Each row is a point. The last column is the point's height on a tilted bowl or saddle (a function of degree 2), plus a little noise. Count its main directions that bend up, bend down and stay straight.

Points:
0.00; 0.35; -0.21
0.06; -0.46; 0.16
0.24; 0.02; 0.55
-0.14; -0.16; 0.18
0.29; 0.51; -0.22
0.18; 0.30; 0.10
-0.41; -0.47; -0.27
-0.19; 0.09; 0.01
0.27; -0.17; 0.60
-0.37; -0.19; -0.05
0.26; -0.50; 0.25
Directions: 0 up, 1 down, 1 straight

Points, 10 rows:
-0.14; -0.49; -0.34
-0.22; -0.14; -0.24
0.12; -0.59; -0.40
-0.10; -0.35; -0.22
0.21; 0.15; -0.22
0.36; 0.26; -0.34
0.64; -0.11; -0.45
0.08; 0.03; -0.16
0.12; -0.13; -0.18
0.38; -0.23; -0.26
Directions: 0 up, 2 down, 0 straight

Points (15 x 4):
0.19; -0.28; -0.26; 0.15
-0.25; -0.08; -0.28; 0.04
0.55; 0.27; -0.28; 0.30
0.41; 0.25; 0.69; 0.74
-0.22; -0.02; 0.22; -0.01
-0.08; 0.15; 0.31; 0.00
-0.36; 0.43; -0.45; 0.43
0.14; -0.15; 0.28; 0.09
0.58; 0.02; -0.11; 0.29
0.13; 0.02; -0.04; -0.13
-0.54; -0.26; -0.25; 0.45
-0.09; 0.15; -0.22; -0.10
-0.17; -0.20; -0.35; 0.11
-0.30; 0.43; -0.04; 0.15
0.14; -0.44; 0.16; 0.35
Directions: 3 up, 0 down, 0 straight

Points, 23 rows:
0.05; 0.54; -0.40; -0.11; -0.43
0.35; -0.55; 0.27; 0.07; -0.23
-0.30; -0.05; -0.40; 0.52; -0.46
-0.10; -0.64; 0.00; -0.55; -0.42
-0.22; 0.22; 0.03; 0.04; 0.10
0.15; 0.47; 0.04; -0.66; -0.57
0.50; 0.16; -0.16; 0.01; 0.08
-0.36; 0.12; 0.02; -0.74; -0.59
0.26; -0.29; 0.19; -0.10; -0.06
0.01; 0.13; -0.03; -0.22; -0.10
-0.22; -0.04; 0.46; -0.22; 0.00
-0.50; 0.38; -0.06; 0.16; 0.32
0.07; 0.26; 0.00; -0.10; -0.08
0.24; -0.13; -0.06; 0.02; -0.02
-0.18; -0.02; -0.02; -0.30; -0.11
-0.17; -0.33; -0.74; -0.01; -0.43
0.14; -0.17; -0.25; -0.08; -0.05
-0.23; 0.39; 0.24; -0.51; -0.49
-0.35; 0.16; -0.56; -0.49; -0.25
-0.17; -0.06; -0.03; -0.33; -0.11
-0.15; 0.09; -0.39; -0.24; -0.14
0.14; -0.17; -0.03; 0.09; -0.07
0.50; 0.02; -0.06; -0.24; 0.21
Directions: 1 up, 2 down, 1 straight

Points, 23 rows:
-0.44; 0.32; 0.39; 0.11; 0.45
0.32; 0.03; -0.18; 0.22; 0.09
-0.10; -0.02; -0.21; -0.03; -0.01
-0.19; 0.33; 0.38; -0.27; 0.35
-0.02; -0.34; 0.18; -0.18; 0.13
0.44; -0.31; 0.58; -0.11; 0.48
-0.28; -0.34; -0.22; 0.21; 0.11
0.52; -0.59; -0.33; 0.43; 0.45
0.01; 0.19; 0.05; 0.32; 0.15
-0.18; -0.06; -0.11; 0.59; 0.26
-0.33; 0.00; -0.29; 0.18; 0.09
0.57; -0.08; 0.09; -0.36; 0.30
0.12; 0.21; 0.26; 0.03; 0.18
-0.18; 0.51; -0.20; -0.24; 0.18
-0.91; -0.10; 0.21; -0.10; 0.63
0.06; 0.08; 0.10; 0.46; 0.21
-0.07; -0.18; 0.02; 0.15; 0.04
-0.26; -0.19; -0.09; 0.47; 0.20
0.21; 0.27; 0.17; 0.27; 0.23
0.12; 0.00; 0.17; 0.10; 0.09
0.22; -0.14; 0.33; -0.17; 0.20
-0.53; 0.81; -0.19; 0.13; 0.60
-0.37; 0.24; -0.08; 0.20; 0.17
Directions: 4 up, 0 down, 0 straight

Points, 44 rows:
-0.09; 0.12; -0.23; 0.08; 0.51; 0.26; 0.15
-0.33; 0.28; -0.11; -0.13; -0.21; 0.12; 0.08
0.09; -0.41; -0.66; -0.61; -0.13; -0.41; 0.64
0.10; -0.31; -0.13; 0.30; 0.27; -0.27; 0.20
0.42; -0.17; 0.00; 0.13; 0.20; 0.23; 0.14
-0.29; 0.10; 0.24; 0.09; 0.68; 0.96; 0.64
-0.44; 0.04; -0.06; 0.04; 0.07; -0.08; 0.20
0.13; 0.40; 0.06; 0.21; 0.22; 0.03; 0.11
-0.15; -0.20; 0.60; -0.17; 0.21; 0.06; 0.36
0.41; 0.29; 0.08; -0.58; 0.30; 0.70; 0.49
-0.28; 0.14; 0.00; -0.28; 0.30; -0.06; 0.22
0.21; 0.40; -0.24; 0.32; 0.01; -0.01; 0.09
-0.54; -0.17; -0.11; 0.07; 0.04; -0.17; 0.31
-0.32; -0.08; -0.12; 0.10; 0.00; 0.26; 0.15
-0.31; 0.43; 0.19; 0.22; 0.15; 0.54; 0.32
0.23; -0.67; -0.14; -0.28; -0.29; 0.11; 0.44
-0.04; -0.23; -0.40; 0.43; 0.26; -0.20; 0.23
-0.22; -0.34; 0.03; 0.35; -0.06; 0.11; 0.24
-0.42; 0.19; 0.01; -0.08; 0.01; -0.21; 0.20
0.49; -0.05; 0.12; -0.15; -0.26; 0.08; 0.08
0.13; 0.15; -0.71; -0.14; 0.06; 0.62; 0.23
-0.14; -0.31; 0.28; -0.37; 0.34; 0.62; 0.48
-0.14; -0.57; -0.41; 0.57; 0.53; 0.07; 0.31
0.44; 0.50; -0.43; -0.19; 0.29; -0.23; 0.29
-0.17; 0.14; -0.34; 0.09; -0.23; -0.38; 0.18
-0.48; 0.12; 0.05; 0.17; -0.46; -0.18; 0.23
-0.22; 0.23; 0.35; -0.08; 0.03; -0.34; 0.20
-0.16; 0.40; -0.01; -0.15; -0.13; 0.29; 0.06
-0.74; -0.36; -0.15; -0.20; 0.01; -0.20; 0.55
0.47; -0.07; -0.14; -0.16; -0.13; 0.62; 0.23
-0.21; -0.23; 0.16; -0.33; 0.04; -0.02; 0.24
-0.41; -0.16; -0.44; -0.35; -0.41; -0.58; 0.56
0.10; 0.17; -0.32; -0.01; -0.09; 0.33; 0.04
0.10; 0.39; -0.09; -0.33; 0.02; -0.50; 0.20
-0.30; -0.09; -0.26; 0.01; 0.57; -0.05; 0.22
0.17; 0.20; 0.07; -0.30; 0.44; -0.10; 0.23
-0.29; -0.11; 0.11; 0.01; 0.29; 0.16; 0.19
0.06; 0.14; 0.05; -0.09; 0.13; 0.09; 0.05
0.14; 0.09; -0.26; -0.38; 0.21; -0.49; 0.30
-0.39; -0.46; -0.17; 0.40; -0.06; -0.17; 0.40
-0.08; -0.19; -0.08; -0.14; -0.19; -0.31; 0.17
-0.19; 0.25; 0.49; 0.08; -0.43; 0.14; 0.13
-0.20; 0.73; 0.09; 0.34; -0.23; -0.29; 0.22
0.11; -0.42; 0.20; 0.14; 0.01; -0.32; 0.23
Directions: 5 up, 0 down, 1 straight

Points, 65 rows:
0.24; 0.82; -0.21; 0.09; -0.08; 0.15; 0.16; -0.45; 0.21
0.33; -0.04; 0.20; 0.35; -0.23; -0.19; 0.14; 0.16; 0.19
0.51; -0.08; -0.01; 0.04; -0.36; 0.05; 0.29; 0.54; 0.26
0.29; 0.13; 0.47; 0.16; 0.15; -0.46; 0.18; -0.41; 0.18
0.20; 0.25; 0.13; -0.49; 0.42; -0.21; -0.14; -0.08; 0.26
0.22; 0.14; 0.05; -0.63; 0.01; 0.47; -0.18; -0.16; 0.36
-0.27; 0.06; -0.22; 0.56; 0.05; 0.09; 0.21; -0.13; 0.18
0.33; 0.15; 0.23; -0.36; -0.41; 0.04; -0.24; -0.01; 0.22
-0.32; 0.07; -0.19; -0.19; -0.17; 0.05; -0.06; -0.40; 0.07
0.00; 0.13; -0.43; -0.13; 0.27; 0.31; -0.43; 0.16; 0.36
0.30; 0.38; 0.08; -0.57; -0.04; 0.10; -0.31; -0.06; 0.32
0.60; 0.49; -0.49; -0.47; 0.04; 0.06; -1.00; 0.39; 0.98
0.25; 0.43; -0.10; 0.45; -0.08; 0.05; 0.42; 0.13; 0.29
0.10; -0.11; 0.10; 0.45; -0.35; -0.03; 0.22; -0.15; 0.16
0.14; 0.23; 0.30; -0.89; 0.61; -0.12; -0.21; 0.05; 0.52
0.53; -0.31; 0.24; 0.08; -0.22; 0.27; 0.25; -0.15; 0.29
0.04; -0.16; -0.02; 0.00; -0.31; 0.02; 0.00; -0.27; 0.06
-0.36; 0.29; 0.28; 0.17; -0.82; -0.07; 0.31; 0.15; 0.41
-0.35; 1.11; 0.07; -0.20; -0.22; -0.57; -0.67; 0.21; 0.57
0.26; 0.13; 0.31; 0.14; 0.09; 0.25; 0.79; 0.14; 0.45
-0.20; -0.14; 0.04; 0.26; -0.17; 0.83; 0.21; 0.18; 0.32
0.41; -0.20; -0.09; 0.63; -0.39; 0.04; -0.16; 0.33; 0.21
0.09; 0.09; -0.01; -0.28; 0.26; -0.30; 0.29; -0.31; 0.04
0.19; 0.44; -0.21; 0.11; -0.35; -0.17; -0.34; 0.25; 0.26
0.29; -0.18; 0.13; 0.37; 0.12; -0.08; 0.09; 0.22; 0.22
-0.10; -0.06; 0.24; -0.14; -0.01; 0.10; 0.19; 0.46; 0.24
0.16; 0.04; -0.12; 0.33; 0.05; -0.06; -0.31; 0.27; 0.20
-0.01; -0.32; -0.01; -0.34; 0.08; 0.12; -0.12; 0.87; 0.42
-0.10; 0.13; -0.34; 0.51; -0.62; 0.45; 0.00; 0.34; 0.23
-0.43; -0.66; 0.29; -0.34; 0.34; -0.12; 0.21; 0.21; 0.38
0.16; -0.79; -0.12; 0.11; 0.02; 0.15; 0.28; -0.15; 0.20
0.18; 0.01; 0.17; -0.19; 0.21; 0.14; 0.12; 0.30; 0.24
-0.23; -0.32; -0.03; 0.30; 0.03; -0.33; 0.16; -0.19; 0.08
-0.13; -0.06; 0.39; 0.07; 0.02; 0.20; -0.02; -0.02; 0.14
0.38; 0.39; 0.20; -0.46; -0.16; -0.06; 0.07; 0.30; 0.36
-0.12; 0.29; 0.29; 0.39; -0.06; -0.09; -0.38; 0.05; 0.15
-0.77; 0.90; 0.04; 0.53; -0.37; 0.19; 0.12; -0.19; 0.33
-0.19; -0.26; 0.34; 0.32; 0.10; 0.46; 0.50; 0.35; 0.51
0.11; 0.05; 0.04; -0.21; -0.41; -0.35; -0.28; 0.11; 0.11
0.32; 0.26; -0.33; 0.26; -0.03; 0.10; 0.06; 0.06; 0.16
-0.18; 0.32; 0.24; 0.41; 0.06; -0.21; -0.14; 0.31; 0.25
0.21; 0.61; -0.14; 0.11; -0.31; 0.34; -0.18; 0.01; 0.19
0.25; -0.08; -0.47; -0.52; -0.18; -0.12; -0.10; 0.76; 0.42
-0.07; 0.01; -0.26; 0.08; 0.25; 0.18; -0.46; 0.17; 0.29
0.21; 0.29; 0.33; 0.09; -0.42; 0.27; 0.34; 0.13; 0.28
0.03; -0.08; 0.10; 0.03; -0.08; 0.45; -0.25; 0.23; 0.18
0.10; 0.00; -0.14; -0.11; -0.37; -0.24; -0.36; -0.01; 0.12
-0.02; 0.14; -0.24; 0.04; 0.36; 0.24; -0.14; 0.20; 0.25
-0.59; -0.05; 0.12; -0.13; -0.40; -0.02; -0.03; 0.00; 0.19
-0.18; -0.60; 0.00; -0.03; 0.29; -0.13; -0.79; 0.12; 0.42
-0.45; -0.56; 0.15; -0.63; 0.04; -0.07; 0.10; 0.01; 0.30
-0.61; 0.29; 0.06; 0.40; 0.31; -0.01; -0.43; -0.04; 0.30
-0.46; 0.03; -0.33; 0.43; 0.09; -0.02; 0.34; -0.55; 0.09
0.15; -0.20; -0.62; 0.10; -0.04; 0.43; -0.06; 0.07; 0.17
0.13; 0.12; -0.12; 0.30; 0.62; -0.38; -0.09; 0.30; 0.46
0.27; 0.06; 0.08; 0.17; -0.20; 0.17; 0.18; -0.09; 0.12
-0.59; 0.19; 0.04; -0.25; 0.26; 0.09; -0.14; -0.20; 0.12
0.18; -0.03; -0.18; -0.13; 0.04; -0.19; -0.24; 0.09; 0.13
-0.05; 0.57; -0.06; -0.12; -0.32; 0.31; 0.35; -0.25; 0.14
0.09; -0.16; -0.02; -0.21; 0.01; -0.16; 0.00; -0.26; 0.03
-0.34; 0.26; -0.13; -0.61; -0.08; 0.23; 0.15; 0.36; 0.33
0.12; -0.19; -0.21; 0.02; 0.22; 0.41; -0.05; -0.28; 0.19
0.06; 0.42; -0.64; -0.18; -0.10; -0.32; -0.12; -0.16; 0.27
-0.02; -0.19; 0.22; 0.01; -0.45; -0.31; -0.13; -0.09; 0.06
-0.13; 0.00; 0.30; -0.11; -0.08; 0.23; 0.11; -0.50; 0.09
Directions: 5 up, 0 down, 3 straight
